Each row of a before or after table is a point. The points were changed in one or more steps. Then noise was added and the rows were shuffled. The steps act on columns, c1 being the first. What was done? A step turns or swaps two columns, mirrors them in a line or flattens them onto one, adds a multiple of one to another, or multiplies or shifts one. Angles are multiples of 10 degrees, from the lower column toward the higher: turns from -170 to 170, lines from 10 to 170 but not 90. Use the fewest steps. Two steps may share a column if one is a turn and the other turns, adds or multiplies; they go together, in the order done. Otherwise the lowest column goes first.
In the rows, zero is written as 128.

Before (8 x 2):
[[104  77]
 [115 113]
 [145 135]
 [100 162]
 [106 124]
 [128  81]
 [148 118]
 [ 86 104]]
After, 8 rows:
[[156 163]
 [149 124]
 [108 117]
 [140 113]
 [110 135]
 [170 103]
 [128  82]
 [152  77]]
Steps: multiply c1 by -1

Before (8 x 4):
[[112 106 119 102]
 [113 122 148  83]
 [169 149  69 119]
 [ 94 131 126 114]
 [147 102 140  92]
 [102 147 105  88]
 [166 137 137 178]
 [158 125 108 104]]
After, 8 rows:
[[169 129  68 104]
 [167 177 135 146]
 [159 106 106 117]
 [147  83 140 132]
 [103 102 105  91]
 [112  86 149 110]
 [112  95 119 134]
 [ 96 117 125 119]]
Steps: turn c2 and c4 by -60 degrees

Before, 10 rows:
[[154 122  91 135 171 172 139 156]
 [151 105 176 167 100 118  96 109]
 [151  96 113 144  97  89 141 104]
 [136 109 157 122 128 138 135  77]
 [152 115 129 135 153 161  79 161]
 [111 106 110 135  87 139  79 100]
 [167 100 132 137 103 157 124 152]
 [116 151 172 100 159 147 150 116]
 [162 106 143 111 153 112  98 111]
 [103  74 132 117 130 126 153 103]]
After (10 x 8):
[[150 106 108 139  99 165  86 175]
 [111 109  99 140  84 129  65 111]
 [169 100 150 158 102 123 124 130]
 [160 104 109 105 152 121  88 143]
 [149  95 106 105  97 160 142 114]
 [118 149 113 129 158  94 154 169]
 [135 113  80 137 129 122 135 157]
 [154 125 154 169 171 109 143  91]
 [101  76 103 120 131 120 160 134]
 [152 115 162 163 155 115  66 129]]
Steps: swap c3 and c8; mirror c4 and c6 in the line at 30 degrees; multiply c7 by 1.3

Before (10 x 11):
[[118 142 116 127 115 122 142 127 118  88 145]
 [165 120 134 114 127 128 141 123 128 130 163]
 [123  60 129 104 173 125 145 156 102 123 131]
 [149 155 129 131 147 144 104 149 136 111 143]
 [ 93  92 174 123 159 112 136 168  95 146  84]
 [ 95 115 116 165 194 132 150  88 117 126 140]
 [ 66  82 148  84 153 120 140 179 119 165 120]
 [122 121 124 111 129 151 108  98 133 111 141]
 [121 128 154 130 122 116 113 118 113  77 191]
 [ 86 125 132 135 206 167 185  83  96 113 138]]
After (10 x 11):
[[106 124 133 135  51  62 146  82  96 166 109]
 [122  60 130 103  85 120 142 155 102 133 114]
 [120 115 116 166  61 110 143  88 117 160 117]
 [ 87 142 115 127 134 124 142 126 117 131 148]
 [115 155 129 130 105 130  99 149 136 105 137]
 [ 76 128 153 130 113 147 123 119 113 126 188]
 [137 119 135 113 117 120 137 123 127  91 161]
 [154  82 148  84 108 125 142 179 120 196 112]
 [140  92 174 124 114 134 145 169  96 164  77]
 [110 121 123 111 122 124  97  97 133 131 141]]
Steps: turn c1 and c10 by -80 degrees; mirror c5 and c11 in the line at 100 degrees; mirror c6 and c7 in the line at 110 degrees

Before (13 x 18):
[[ 87 116 102  82 125  82 196 113  80 117 145 157 126 127 105 142 125 118]
 [157 110 164 144 139 135 105 121 101 164  87  95 118 135 156 145 150  79]
 [139 115 105  75  98  89 111 160 160 120 117 178 149  87 133 117 151 100]
 [142 130 111 124 122 101 174 166 111 127 115 128 131 132 105 133 109  90]
 [145 103 159 151 118  91 162 108 129 140 118 128  93 146 119 114 143 102]
 [129 144  78 141 200 141 115  90 176 153 138 112  86 162 138  92 111 113]
 [121 115  97 134 172 126 131  86 134 156 114 163 143 168 133 103 154 146]
 [137 148 191 161 144 149 123 121 154 138 127 158 104 125  80 146 175 116]
 [119 102 121 141 167  79 108 141 122  94  84  97 176 115 125  76 170  96]
 [115 120 140 143 145 138 106 161 126  72 155 156 128 130 103 128 138 121]
 [155 139 135 111 135  92 159  94  81 128 112 174 110 119  98 120 153 143]
 [124 136 130 100 118  84  83 121  88 107 117 152 150 130  74  84 122  83]
 [125 170 160 143 156 117 124 126 137 117 122 131 184 112 127 111 143 205]]
After (13 x 18):
[[116 119 141 143 144 108 108 162 126  74 105 116 128 131 103 128 101 119]
 [130 142  77 139 200 112 112  91 174 154 123 128  87 161 139  93 148 113]
 [139 151 191 162 143 107 124 123 156 140 138 135 105 124  80 144  73 118]
 [142 130 112 125 119 158 173 166 110 127 132 116 130 132 106 135 143  90]
 [122 117  98 134 173 135 131  87 136 155 139 117 143 168 133 103  86 146]
 [156 112 165 144 137 136 103 122 101 165 171 168 118 134 157 147 134  78]
 [125 137 130 100 119 173  84 118  88 106 125 105 150 129  76  85 116  83]
 [123 167 160 144 153 139 125 124 138 117 130 134 182 113 127 109 114 203]
 [156 140 134 112 135 167 163  93  83 129 133 111 107 120  99 122  80 142]
 [146 104 161 149 118 166 161 108 129 140 128 138  94 147 117 115 118 102]
 [118 102 121 143 166 190 108 140 123  94 150 182 178 117 122  75 117  95]
 [138 114 103  73  97 169 111 162 161 120 124 105 149  86 133 118  78 101]
 [ 89 116 101  84 126 166 197 112  80 117 100 102 125 127 106 142 111 118]]
Steps: turn c6 and c11 by 160 degrees; turn c12 and c17 by -140 degrees
